Each row of a before or after table is a point. The points were changed in one or more steps. Then noise was added and the rows were shuffled. The steps act on columns, c1 being the first. What was done? A step turns or swaps two columns, mirrors them in a line or flattens them onto one, adds a multiple of one to another, or multiplies or shifts one. Angles are multiples of 10 degrees, from the lower column toward the higher: turns from -170 to 170, lines from 10 to 170 but not 90. Use the fewest steps. Two steps may share a column if one is a turn and the other turns, adds or multiplies; they go together, in the order done. Otherwise the lowest column goes first.

Before:
-31  0
-21  20
35  34
19  39
20  18
-33  -24
12  35
11  24
-24  -15
32  51
-36  -24
After, 11 rows:
-80  0
-29  50
-31  27
-39  28
-16  44
-69  21
-17  69
-79  -13
-40  42
-79  -32
-80  -31
Steps: shift c1 by -50; multiply c2 by 1.3

Before:
25  9  5  -24
3  13  22  26
31  4  7  17
26  13  11  28
-20  -16  -48  0
-30  -33  -34  -22
11  29  1  -17
-28  -40  -28  -1
After (8 x 4):
16  29  16  84
14  2  19  76
-37  -33  -30  -5
7  33  10  46
25  10  3  -55
8  21  3  -70
-30  -29  -33  -69
-19  -16  -47  2
Steps: swap c1 and c2; multiply c4 by 3

Before (8 x 9):
-24  34  2  -25  18  46  -31  26  38
13  15  6  -37  35  -19  -27  57  4
8  -51  -60  21  -10  -2  24  -11  -36
3  -26  -12  -43  -22  -55  -4  -32  -42
-15  -12  23  -37  9  -13  -28  41  -30
-8  41  -15  2  -37  43  23  35  34
-23  -61  27  -31  12  -2  5  -22  46
-49  -26  -10  -25  30  -50  -9  36  2
After, 8 rows:
7  -25  54  18  -10  -1  -49  44  -36
3  -37  19  -43  -24  -53  -2  13  -41
-24  -42  -37  -29  9  -1  9  50  47
-49  25  18  -27  28  -47  5  37  3
14  59  12  -38  34  -17  27  4  3
-19  37  -8  -37  10  -11  36  25  -31
-6  49  1  1  -36  45  -27  -26  34
-26  33  19  -27  18  47  27  -25  38
Steps: turn c2 and c8 by -70 degrees; turn c3 and c7 by 150 degrees; multiply c3 by 1.3

Before (8 x 12):
-5  4  -16  23  -12  -13  -6  46  -34  -16  -6  -6
3  -14  -4  74  -39  -6  -8  -26  -7  -26  -28  -7
-50  40  11  -29  21  -30  51  5  13  -26  -21  40
-76  -4  50  26  -35  22  55  -23  20  50  -16  -14
-33  -20  -9  4  50  36  -48  40  -17  30  -26  -49
-12  46  10  61  26  -39  -4  4  -45  30  -15  27
-31  38  -9  -17  -21  8  -23  52  13  -1  14  -16
9  14  69  48  -22  50  7  39  -15  33  -19  9
After (8 x 12):
-32  -33  -9  -1  69  -18  -14  40  17  16  41  31
4  -14  -3  -71  -13  17  -5  -27  23  -41  22  -44
-52  53  11  29  -25  36  21  3  -17  -37  4  41
-4  1  -16  -15  -2  17  1  49  37  -17  -2  0
8  15  68  -45  -17  -31  6  37  22  23  40  -1
-33  25  -9  13  2  -13  11  51  -17  6  -7  -9
-12  41  11  -52  -10  40  14  1  56  23  -7  38
-73  15  49  -31  -5  -8  6  -22  -14  41  27  -45
Steps: flatten c2 and c7 onto the line at 20 degrees; turn c4 and c9 by 170 degrees; turn c5 and c12 by 60 degrees; add 0.3 times c8 to c12; add 0.5 times c11 to c10; turn c6 and c11 by 150 degrees

Before, 13 rows:
25  -18  36  43  16  21  -28  -38  -16  -1  -23  -34  -24  12  -11  9  26  -34
14  36  76  38  23  11  53  29  -28  -17  17  -28  4  -49  -55  7  12  22
50  -23  48  -6  2  -5  8  -7  8  1  -32  -10  -37  -51  -1  31  12  32
-3  -4  -10  -37  38  -33  42  -1  2  30  -11  12  47  0  -44  -20  -49  41
-30  23  34  -46  -4  32  -25  -14  54  32  -2  25  34  -31  -15  12  -34  10
17  56  43  17  -54  -42  -19  -54  53  -4  -8  -24  -11  0  -9  -11  -53  35
21  33  48  -4  -42  26  -17  -45  -7  39  -28  43  -35  32  -49  37  17  -35
-30  -17  26  33  -16  -63  24  43  8  -3  -34  6  -14  -32  26  -22  -27  -18
41  54  8  32  35  -46  50  -12  19  49  30  -36  -37  27  -3  26  -34  -21
-35  0  54  -50  -56  -20  14  32  16  -26  36  36  25  -12  -16  12  -38  17
20  65  25  -36  -27  -25  -31  2  -6  -4  13  29  21  -18  18  -8  -14  -14
42  32  40  49  35  3  2  13  58  15  9  -5  20  -28  14  29  -17  50
7  52  69  22  35  22  15  16  15  1  -23  -22  49  -8  39  1  -4  3
After, 13 rows:
-18  16  21  -46  -50  -19  -28  -55  13  28  49  -23  27  -3  -13  2  -37  16
13  51  43  42  -10  11  -36  -71  -35  3  -14  53  4  25  -54  -39  14  22
-17  -1  -11  34  28  -66  -29  -52  9  6  25  6  -17  -28  27  -32  -33  -15
-21  34  35  -47  -2  26  12  -14  64  -13  7  -32  38  6  -17  -23  -29  10
16  -9  57  42  23  23  42  10  -11  -2  -11  21  -19  -13  -11  19  24  -41
3  5  71  18  -5  -44  28  17  48  18  60  10  -10  57  -10  -28  -55  35
1  -17  -6  -36  18  -35  -43  9  22  -21  -35  5  45  -5  -37  -14  -42  41
6  15  39  17  27  20  -2  -56  10  10  -29  29  55  51  39  -20  -6  3
31  47  40  2  31  -1  5  -31  13  2  5  13  -38  -40  -3  -8  20  38
31  37  21  51  0  7  1  -34  67  9  -39  10  17  16  18  -1  -19  54
25  17  19  32  -22  -46  -22  6  37  -30  -42  58  -32  66  -7  24  -40  -23
12  17  21  -37  -16  -23  14  -23  -7  3  26  -34  20  57  17  -37  -19  -15
18  14  67  -5  12  24  -7  9  5  -46  42  -46  -33  42  -48  37  17  -38
Steps: multiply c1 by 0.7; turn c2 and c14 by 70 degrees; turn c2 and c16 by -50 degrees; mirror c3 and c8 in the line at 160 degrees; mirror c5 and c11 in the line at 140 degrees; turn c7 and c12 by 150 degrees; mirror c9 and c10 in the line at 10 degrees

Before (11 x 24):
4  -41  -15  8  -57  -16  -30  12  11  13  35  -72  -16  -30  49  36  15  -9  11  -30  11  -28  -18  61
0  41  -27  -55  -1  -6  -10  -31  53  -4  -57  -25  -28  29  14  0  18  33  0  -9  -36  -34  47  -12
-65  -9  17  10  -63  33  -14  17  -1  -20  -53  10  29  17  16  5  -33  -9  -14  -29  -16  -27  -5  -15
-54  -44  35  22  -15  16  -13  0  -32  59  -33  -32  4  8  3  -5  9  -16  -18  -28  -25  12  52  2
22  -38  -47  -2  -33  -28  0  11  -26  -23  23  -26  -23  -32  -15  -17  -24  -40  9  -22  -25  5  14  -3
-32  11  -32  20  -45  35  41  69  43  46  -63  6  -6  -42  -14  28  6  42  59  -18  -5  62  6  11
21  -9  42  -43  -18  6  32  -1  35  37  6  -28  5  -2  0  -47  45  17  51  -13  19  -6  -33  51
25  43  -27  -35  -46  -63  -26  -1  36  6  10  -60  -48  -23  -22  10  -13  32  -19  -15  14  52  21  29
-29  45  38  -7  17  25  -6  -25  -20  24  -3  -50  -23  -44  -19  3  16  -2  52  -27  34  14  -25  31
-37  15  -32  -51  -12  22  48  -16  18  7  -53  -12  -7  -33  -31  28  -35  30  7  0  -5  31  45  21
14  39  46  -46  23  35  55  -4  -10  34  14  5  -63  10  -25  -48  -22  22  0  4  -21  15  0  58
After, 11 rows:
-18  10  -32  20  -33  36  41  69  49  48  -63  6  -7  -41  31  4  5  33  58  -18  -20  62  5  12
-10  45  38  -7  -8  24  -6  -24  -21  23  -4  -51  -22  -45  -24  30  16  2  52  -26  16  13  -25  31
-81  -10  18  9  -18  32  -14  18  -2  -19  -53  10  28  16  62  -13  -32  -9  -13  -30  -10  -27  -4  -15
-46  -41  -14  8  15  -17  -30  12  8  13  34  -72  -16  -29  75  22  15  -12  11  -31  -16  -28  -16  62
-16  41  -29  -55  12  -7  -9  -32  58  -4  -56  -25  -29  29  8  -31  18  22  0  -10  -18  -34  46  -12
37  -38  -48  -2  -28  -28  -1  11  -33  -22  23  -26  -22  -31  20  -28  -24  -35  10  -25  -2  4  15  -2
-7  16  -32  -51  -32  22  49  -17  24  7  -53  -12  -7  -32  -4  6  -34  27  6  1  -20  29  45  22
-58  -43  34  22  -5  16  -13  1  -35  59  -34  -32  5  8  16  -25  8  -10  -19  -29  -9  13  53  2
39  40  46  -48  -10  36  55  -3  -5  36  15  5  -63  10  -33  -35  -21  23  -1  5  18  14  1  59
47  44  -28  -35  -41  -64  -25  -2  42  6  10  -60  -48  -24  28  14  -12  25  -20  -15  0  51  21  29
22  -9  42  -43  -9  6  31  0  38  38  7  -27  6  -1  15  0  46  10  51  -13  37  -6  -32  51
Steps: add -1 times c15 to c1; turn c5 and c15 by -60 degrees; turn c9 and c18 by -10 degrees; multiply c16 by 0.7; turn c16 and c21 by -60 degrees

Before (13 x 48):
10  5  -20  0  18  -15  9  10  2  -3  20  -34  -19  2  -3  -11  -27  28  24  -16  6  10  -7  3  -9  0  8  -5  9  5  53  20  -12  -24  -48  2  -3  6  5  14  -3  18  -8  12  -9  35  -2  -17
1  8  -17  -14  24  49  1  -10  -2  4  -5  -11  -9  6  13  7  9  19  19  -10  -16  -95  14  -3  5  -5  -18  -4  -2  2  -8  18  2  14  0  -21  -3  11  2  -2  19  6  -10  11  -13  -20  8  -8
9  4  1  -3  19  18  -19  -19  5  -3  11  -1  -36  -7  3  1  27  24  -55  -14  -12  14  -1  -5  10  -10  -23  -7  7  -41  -6  -2  -1  -2  17  -18  -1  -5  5  5  0  5  -2  -23  -9  8  3  -3
-14  4  -23  10  -2  -13  12  -17  -2  34  -49  -1  -36  8  -9  3  1  -11  -4  -8  21  9  -6  -21  24  15  16  15  -1  -3  -13  7  -15  -25  17  13  7  13  4  -4  -7  -20  -12  13  9  -11  -11  -30
-2  6  16  6  -21  -13  0  -17  10  63  18  -5  15  7  0  5  4  -16  26  -1  -9  4  12  5  -15  -11  3  -6  4  -17  22  -1  6  11  7  11  0  -6  -25  -6  -6  2  3  0  26  -20  -1  -1
-87  4  -11  8  -60  43  -12  -16  11  -4  -12  -28  -23  -8  -9  -29  28  21  25  2  -14  11  41  6  25  7  -20  17  -18  5  13  19  -5  -22  -4  -14  1  5  -21  50  -10  15  -12  4  0  -2  1  -8
8  17  -21  -2  -15  -9  -42  31  15  17  -7  -1  -17  5  -2  -2  13  30  26  -10  21  13  15  -41  8  -13  15  -3  -6  -4  -5  0  -17  3  -26  7  20  37  5  -4  5  9  -15  9  -2  2  -9  1
-1  26  -14  -7  4  -16  10  -19  3  -3  -14  -4  -33  -27  27  9  29  21  28  -14  -2  6  4  -3  12  -17  14  12  1  6  2  11  5  12  13  10  -1  -3  2  5  64  8  -8  9  -3  -20  7  -4
7  27  -22  -26  -3  -15  3  -3  6  17  19  -15  -37  -12  -7  4  32  -2  28  19  -4  -1  1  3  12  -17  9  3  -2  3  -5  -3  -5  -9  17  6  3  5  3  1  -11  18  -12  12  30  -13  -17  -6
0  8  -22  -7  8  -13  4  -9  8  5  -5  -6  13  -36  -7  9  33  -1  16  3  0  4  8  -32  -9  -19  3  -2  -18  7  -8  8  6  -4  -12  2  2  -6  0  3  -9  0  -5  -37  13  -15  24  -2
13  26  -9  1  2  -12  8  -18  -4  -5  11  1  -10  -6  5  4  29  -43  -16  -16  -10  9  1  -10  -10  -10  9  7  -27  3  -8  -2  -71  -22  13  13  14  -7  -21  6  15  15  -12  11  -12  -22  5  -8
-1  3  -20  10  21  5  13  -18  15  -1  3  -6  -20  -16  -6  -9  25  -13  -79  -2  6  -15  10  7  -16  8  1  -4  -17  -4  -5  1  -3  -28  20  -16  0  14  -23  -5  -8  -91  -4  16  0  -11  1  -2
-9  3  -14  10  7  30  12  12  6  5  19  -2  -10  -2  -7  -4  16  16  -5  5  27  9  10  2  -14  -11  7  15  -17  -4  -12  6  -13  -22  -26  -12  11  -4  5  -6  14  8  0  14  -11  64  -14  -3
After:
-88  2  -10  10  -60  41  -12  -14  10  -3  -14  -31  -22  -5  8  -27  27  -19  23  2  -15  12  40  14  36  5  -19  17  -16  5  2  18  -3  -23  -3  -12  2  1  -20  51  -10  16  -12  2  -11  -3  2  -9
-3  6  12  6  -20  -14  -2  -17  10  63  16  -4  16  7  -3  7  5  12  26  -2  -12  3  13  4  0  -10  3  -8  8  -17  -23  0  7  -7  17  11  0  -5  -23  -6  -9  3  2  2  14  -22  1  -1
0  10  -20  -8  11  -12  3  -9  6  6  -3  -8  12  -35  6  11  32  2  18  2  1  4  8  -29  -12  -16  4  -2  -20  5  10  8  4  2  -3  2  1  -5  2  3  -8  3  -11  -37  15  -15  -21  -2
6  28  -22  -26  -2  -15  2  -4  6  15  18  -17  -37  -11  5  1  34  5  31  17  -3  -1  1  3  7  -16  9  4  -3  4  9  -1  -4  -4  30  6  3  7  5  3  -14  21  -3  12  18  -13  20  -5
1  10  -17  -16  23  50  -1  -10  -4  5  -2  -11  -11  3  -5  8  8  -23  14  -10  -16  -97  13  7  1  -4  -17  -7  0  2  -4  21  1  16  -4  -23  -4  11  0  -2  18  4  -13  11  -15  -20  -5  -9
9  6  -20  0  20  -14  7  9  3  -4  21  -32  -20  0  9  -10  -27  -26  24  -15  3  10  -10  12  -12  1  8  -5  10  7  -23  21  -10  -54  -44  3  -2  6  1  16  -4  17  -6  11  19  37  4  -17
6  15  -21  -5  -16  -9  -43  28  15  17  -8  -1  -18  6  7  -1  12  -29  27  -11  19  12  15  -41  6  -15  18  -1  -4  -5  5  0  -19  5  -23  6  20  37  4  -2  6  7  -11  9  7  3  14  0
13  27  -8  1  2  -10  8  -16  -6  -1  10  3  -7  -7  -12  5  29  38  -15  -18  -8  9  3  -13  0  -10  7  8  -25  5  19  -1  -70  -11  6  14  16  -7  -23  6  13  15  -13  13  -18  -22  1  -6
-7  3  -15  11  7  30  11  15  8  4  17  -3  -14  -2  11  -4  17  -10  -5  5  27  10  13  6  -15  -15  2  16  -16  -3  21  5  -10  -11  -28  -12  11  -4  3  -6  15  8  7  15  -2  64  15  -5
-15  2  -25  10  -4  -11  10  -18  -1  35  -50  1  -36  9  4  3  2  12  -4  -8  22  7  -7  -17  25  15  14  14  1  -3  26  6  -17  -10  22  13  10  13  5  -3  -8  -15  -7  16  4  -11  15  -30
2  2  -17  10  23  6  10  -18  15  0  3  -8  -20  -14  3  -8  25  13  -80  -3  6  -16  8  4  -4  6  1  -8  -18  -6  23  1  -3  -20  18  -18  1  14  -23  -3  -10  -90  0  15  -14  -11  1  -3
12  6  -1  -3  19  19  -18  -19  6  -4  7  0  -39  -8  3  -1  27  -25  -52  -15  -10  13  1  -10  6  -9  -23  -5  8  -41  3  0  -3  3  11  -18  -2  -5  5  5  2  6  -1  -21  -16  9  -2  -2
1  26  -16  -9  6  -17  12  -14  3  -4  -14  -5  -33  -28  -13  8  26  -28  29  -14  -4  7  2  6  14  -18  17  12  1  6  -11  12  5  8  11  12  0  -2  1  5  62  8  -9  5  -10  -20  -2  -6
Steps: turn c15 and c18 by -160 degrees; multiply c15 by 0.7; turn c35 and c45 by -30 degrees; add -0.3 times c23 to c45; add 0.5 times c32 to c24; add -0.5 times c39 to c25; mirror c31 and c34 in the line at 110 degrees; mirror c43 and c47 in the line at 170 degrees
